Each row is a point. Any point is a mix of the corners, with weights that add up to 1. It lies inside the corners' shape when no weight is negative. Is each point inside? If not, which corners have a negative weight?

Corners:
(1): [60 33 13]
(2): [-14 -35 -15]
(3): [-52 -11  -4]
(4): [ -6   0 -18]
Points:
[ -5   0 -16] -> inside
[ -8 -11 -15] -> inside
[-12 -23 -14] -> inside
[44 23  8] -> inside

Corners:
(1): [ 28   2 -25 -20 -24   5 -20 -14  -4   0  19]
(2): [ -5 -11 -37 -32 -40  -5  -4  40  10 -10  12]
(3): [-18 -17   4  43  -7  13 -19   1   7 -20 -41]
(4): [ 39 -25 -24 -19 -11 -10  12  11  -5   3  60]
(5): [ 37  35  13  28   8 -23  16 -18 -20 -13 -30]
(6): [  9   7 -29  11  -6  12  21 -27  -9   8  15]
(7): [-16 -12  -6 -23  15 -29  20  23   1  32   8]
(8): [-21  14  20 -13   2  15  -8  -1  16  -2 -24]
(9): [-45  17 -17 -13  13 -40  17 -10  15  18  -2]
(10): [ 12  -7 -12  -3  -8  14 -12  44  -4  22  28]
(11): [  5  17  38  20  23   4  -4  -9  23   5 -60]
(12): [-23   1 -24  18   7  10  -2 -23   9 -26 -27]
Points:
[ 10  -1 -13   0  -8   1  -5   7   0   4   5] -> outside (8)
[  1  -6 -16  -7  -7   1  -4   3   5   3  10] -> outside (5)
[ -5   0  -4   6   1  -6   3  -4   4  -3 -13] -> outside (10)
[-10  -8  -6   5  -2  -4   0   9   4   1 -11] -> inside
[-10   7  -8   1  -2  -1   0  -6   8  -1  -9] -> outside (7)

Corners:
(1): [ 15 -18  -7  11   7  28 -15   2 -19  -3  30  22  14  15 -11 -17  -6  26
  14  -3]
(2): [-32   8 -42 -16  12 -12 -32 -15 -33   1   8 -27  11 -19 -60  17   8 -10
  -4 -10]
(3): [  4  46  12   0   4 -28  16 -23  13 -23 -10  -3  12  43 -37 -36  15  33
  39  14]
(4): [  9   5  -1  15   9  10  -2 -17  19  -4 -22   2  -7  10  13 -17 -17  33
  26 -28]
(5): [  6 -36  20 -25 -25 -14 -26 -10   9   1  -1  -8 -17  -9  11  18  -3  12
  19  -4]
(6): [ 10 -33 -18  -4  -6  42  -7  10  -7  -9 -24  22   1   5   6  36   0 -23
 -17   1]
(7): [-11  -6 -17  16   6  -3 -36  18 -21   2   5  29  10 -23  13  19  -6 -20
  39  -8]
(8): [ 17  17   7 -16  24  -8  18   8  29   8 -21 -36  -3 -14 -20  -1  12  20
  -7   2]
(9): [-11  -6 -22  -5  44  14 -30  -2 -37  18  -6  -2 -21  -8   2  21  11 -53
 -22  14]
(10): [ 13 -21  26  26  29  37 -21  -6  11   7 -15 -21  -6   3   5  18  14 -14
   6   4]
(11): [ -5  -5   5  18 -17 -17 -19  -5   1  15 -14  20  11   9  43  10  -1  14
   5  11]
(12): [  2  -9  -6  -2  32 -16  15   6   1 -20  -5   9  -4 -12   5  10  25  35
  24  -2]
(13): [-23 -24  -4   3  25 -17 -41  25  12  38  -4   7  -2 -22  19  35 -13   2
  31  14]
(14): [ -1  16   7  22 -11 -21 -17  -5  19  14  15  19  -6 -17  -7 -32   5  26
  -2  34]
(15): [ -9   2  19   1   3  -4  19  -3 -13 -43   9  26  -1  19  15 -11  -6   5
 -10  32]
(16): [ 18 -20   3 -13   3  33  -9 -23  18  -2  -8   9  11 -11  16  -8  -4  18
  42 -32]
(17): [-36  22   4 -12  22   7   7  23 -14  -2 -24   3   2  13 -37   2  15 -11
  -8   4]
(18): [-14 -19 -33  -1  53   5  42  16  11  15 -10 -26   4 -22 -20  -1   2  11
   0 -24]
(19): [  0  -2  15 -18 -37 -13 -13 -21   8 -18  11  42  16  11 -10  12  -1  18
   4 -22]
(20): [ -5 -28  15 -29 -20 -17 -27  15  34 -31 -13  14   7  -5  13   8  -1  -9
  16  -7]
(21): [  7   0  -7 -25 -21  11   8  10  39  -5   6  -5   0  -3  -5  10  23  13
   1 -19]
Points:
[-5 -3 -1 -1 10 -5 -7 -1  3 -1 -8  3  2 -5 -3  4  2  4 10  0] -> outside (1, 21)
[  3 -11   1   0   9   0  -3  -2  12  -1  -7  -5  -1  -1   0   6   4   9
   2   2] -> outside (7, 16, 17)
[ -7  -4   3  -3   6  -5 -14  -1   1  -3  -2   7   5  -2  -4   0  -2   3
  14  -3] -> outside (6, 12, 21)
[  0   1 -11   5  21  10  -3   6  11   0 -10  -5   6  -7 -14  -2   6  15
  24 -10] -> outside (5, 9, 11, 15, 19)
[ -1   0   2   3  23   7   0  -3  -6  -3  -6  -3  -3   7 -14  -5   5   8
   6  10] -> outside (7, 11, 19, 20, 21)
[  1   2   1  -2   5   3   0 -10   1  -7  -3   4   1   6 -10  -2   6  11
   3  -1] -> outside (7, 13, 20)
[ -6 -11  -4 -11  10   4 -17  15  -4  -3  -3  -3  -6 -11 -11  18  10 -15
 -10  13] -> outside (3, 4, 11, 16, 18, 19)

Corners:
(1): [ -4 -14  16  31 -12  -1   2   6  -5   7 -15  20 -33 -27   3 -24  -2  28
  -6  -3]
(2): [ 16   0 -48 -10  29  41  -4  43 -12   1   6  10  40   2  10  32   4  -7
  -3   8]
(3): [-14  23  -8 -12   2  36  21  22 -42  -8  22 -18  -5  27 -36  -6  -9 -35
 -59 -22]
(4): [  0 -35  30  30   2 -12 -24 -12  -2   9 -16   8 -19 -42  11   5  -6  15
   8  33]
(5): [ -9  -1 -10 -10   1   5  10  23  -5   1  22 -12  13  -7  -7   6 -18 -19
 -46 -10]
(6): [ -5  14 -15  -7  15  -2  29  -5 -29 -11   3 -32  20  17   2  -3  -6 -10
 -31 -27]
(7): [ 16 -17  27   2  -2  -4  12 -15   9  -5 -15  13   6 -16  -8  -2  -3  26
  -2   4]
(8): [  3   3  27   2   9  -6   6  -8   5  15 -26  14 -14   2  20   3  -8  10
 -21   1]
(9): [  3 -32  24   9  -4 -18   4  -7   2  -4  -2  20 -20 -25  21   2  -2   2
  23  29]
(10): [-12 -31   7  13  15  -5   3  -3  14  15 -18  30 -16 -37  -4  -2  17   2
 -10   7]
(11): [  5 -40   7   8  -1  -3  -3 -21   4  13 -11  23  -8 -14  18  26 -21  12
  -3   2]
(12): [ 23   2 -21 -12  11 -16 -17  10  -3  12 -27  22  40   6  -3   4  13  18
   9 -18]
(13): [-12  12 -17 -10  30  18  -6  32 -10  15   5  10  37  15  -6   7   6  10
  11 -12]
(14): [ 22   8 -18   3  24 -25 -37  -8   4  -9  32 -29  -5   9  11  10  21  33
  27   5]
(15): [ 10 -19   8  18   2   1  25  16 -20  14  -7  35  14 -16   5  26  11   9
  -9  14]
(16): [ -7  14 -11  -6   4   8   8 -17 -18 -13  15  -3  14  34  -2 -17 -24  -3
 -49  -6]
(17): [-14  43  -1 -39   3  24   4  -3 -24  -5  23  -8  10  -3   9  18  -5 -17
 -20  -2]
(18): [  1  60 -26  11   7   0  18  -4  -7 -12  27 -34  16  28 -32  -7 -12 -22
 -31 -42]
(19): [ 18   0 -17 -13  47  -7  -7  44 -15  -8   0  25   6 -34   5  44   8  27
  52  29]
(20): [ -4  39  -9 -18   1  14  16 -17 -23  21  31 -32  -3  25 -14 -33 -20 -10
 -32 -14]
(21): [ 24 -34  31  17  18 -21  -9 -17   4   0   7  24 -10 -42  20   4  -4  -2
  10   7]
Points:
[ 5  2 -4 -4 15  1 -1  2 -8 -2  1  7 10 -3  3 12  2  4  0  2] -> outside (1, 5, 20)
[ 4 -9  0  1 10  2  0  4 -6  5 -3 10  3 -9  6  6 -2  7 -6  3] -> outside (18)
[  1   8  -6  -5  10   6   2  -1  -9   4  10  -8  12   7  -3   2  -6  -5
 -25  -8] -> outside (1, 9, 19)
[ -4  23  -7 -17  14  11   0  -1 -12   0  14 -15   2   3   0  12   0  -1
  -2  -1] -> outside (1, 5, 12, 15, 16, 21)
[  2   1  -4   5   2  -5   9  -3  -4   1   6  -2   7   4 -10  -7  -5   1
 -22 -16] -> outside (2, 4, 8, 17, 19)
[ 1 -3 -5  3 11 -3 -2  2 -7  4  4  3  4 -9  5  5 -2  5 -2  1] -> outside (3, 7, 8)
[ 8  8 -9 -1 16  3  0 -2 -8 -1  2 -2  3 -2 -2  4 -2  4 -8 -5] -> outside (5, 9, 13, 15)

Corners:
(1): [ -7 -11  17   7  -5 -10  19 -14   0 -17   6   0  35   5 -11  26 -23 -14
   3  -4]
(2): [-19  11 -23  17  -5  15 -11   5 -13 -19  -9 -20   1 -35 -23   2  15  -6
  -2  20]
(3): [ -3  20 -26 -22   0  10  -2  -8 -11  -6   0  13  -3  -4  16 -13 -13  21
   3 -17]
(4): [-14  43 -55  -3  -5 -21  -4  -8  -7 -14  21  17   7  10  11 -40  -4   3
 -11 -25]
(5): [ -2  22 -30  26  23  15   0  -6   2  -3 -17   0  -8 -47 -19  21  15  -8
   6  46]
(6): [ -9 -27  21  12  -2  -4  11  11 -12   5   6  -4   6  33   4  23  -6  -6
  -2 -22]
(7): [ 18   4 -20  14   3  10  30  18  10 -26  -8 -19  14 -33 -39  12  27  -6
  11  31]
(8): [  2  24 -32  -8  -5 -16   5 -28 -11   2 -17  31   9  -1  21 -32 -17  20
 -19 -28]
(9): [-28 -39  39   4  -4 -12  -7  25  -4 -18  15   7   8  11   8  28  -3  10
 -14   5]
(10): [  6   9 -31 -19  -2 -22  -5 -14 -16  12   6   0  18  -4  20 -24  -1   8
   8 -21]
(11): [  4  13 -32 -14 -15 -16   3 -16 -26  -7  -3  -5   0 -14  -3   5   1 -14
  -3 -10]
(12): [-23 -22  39  18  16 -13  -1  10  -6   2  30  -1  10  -1   6  15 -19   9
 -12 -21]
(13): [-14 -18  42  -5 -15  -3   4  14  -4   5   0  -4   2  15  21  13 -39   9
 -15 -16]
(14): [-11 -18  36   5  11 -23   6  22 -24   2 -20  17   4   8  10   8 -23  17
  15  -7]
(15): [ -4  30 -14  -8  36  10   6   8  11   6   0 -14   8   2 -46  18  17  -9
   2  16]
(16): [-46 -32  23  17  -4  -5  20  32 -16  -9  20   3  14  -8  11   8 -10  -7
  -2 -13]
(17): [  2  14 -31 -15   5 -21 -23 -28   0  -1   0  36   2  -6  39 -31  -6 -13
 -11 -45]
(18): [-14  -3 -33 -19  -3 -20  -1 -12  -9 -25   4   3 -11   7  29 -45 -21  -6
 -16 -33]
(19): [ -2   9  -9 -20  -3  -3  -2 -13 -22 -14  12  15  -1   1  16 -39  -5  -8
  -9 -18]
(20): [ 15  -2 -26  11  15  22  -4  27  -4   4  -4 -15   9 -35 -41  25  15  -6
  -4  30]
(21): [-33 -42  60   0 -12  -9  -2  21  -4  -5  18  12   1 -15 -22  19 -24   9
  10   8]
Points:
[-12  -4  -4  -2  -3 -14   0  -1 -11  -4   5   4   8   0   4  -1 -11  -2
  -7 -16] -> outside (3, 5, 7, 19)
[ -7   6 -13  -3   2  -3   2   0  -8  -8   1   3   4 -13  -1  -3  -4   2
  -1  -1] -> outside (6)
[ -9  -2  -2   1   1  -5   4   5 -10  -7   2   0   6  -6  -4   3  -6   2
  -2  -1] -> outside (17)
[-3  3 -6  0  3 -5  5  0 -3 -7  0  3  9 -7 -3  1 -4 -1 -2 -5] -> inside
[-12  -2   1   2   1  -4   4   9  -8  -7   5   1   6  -8  -4   2  -8   3
  -3  -1] -> outside (6, 17)
[ -3  14 -21 -11  -9 -13  -5 -21 -17  -4  -8  12  -2  -1  20 -20 -18   1
  -5 -19] -> outside (7, 9, 12, 15, 16, 20)
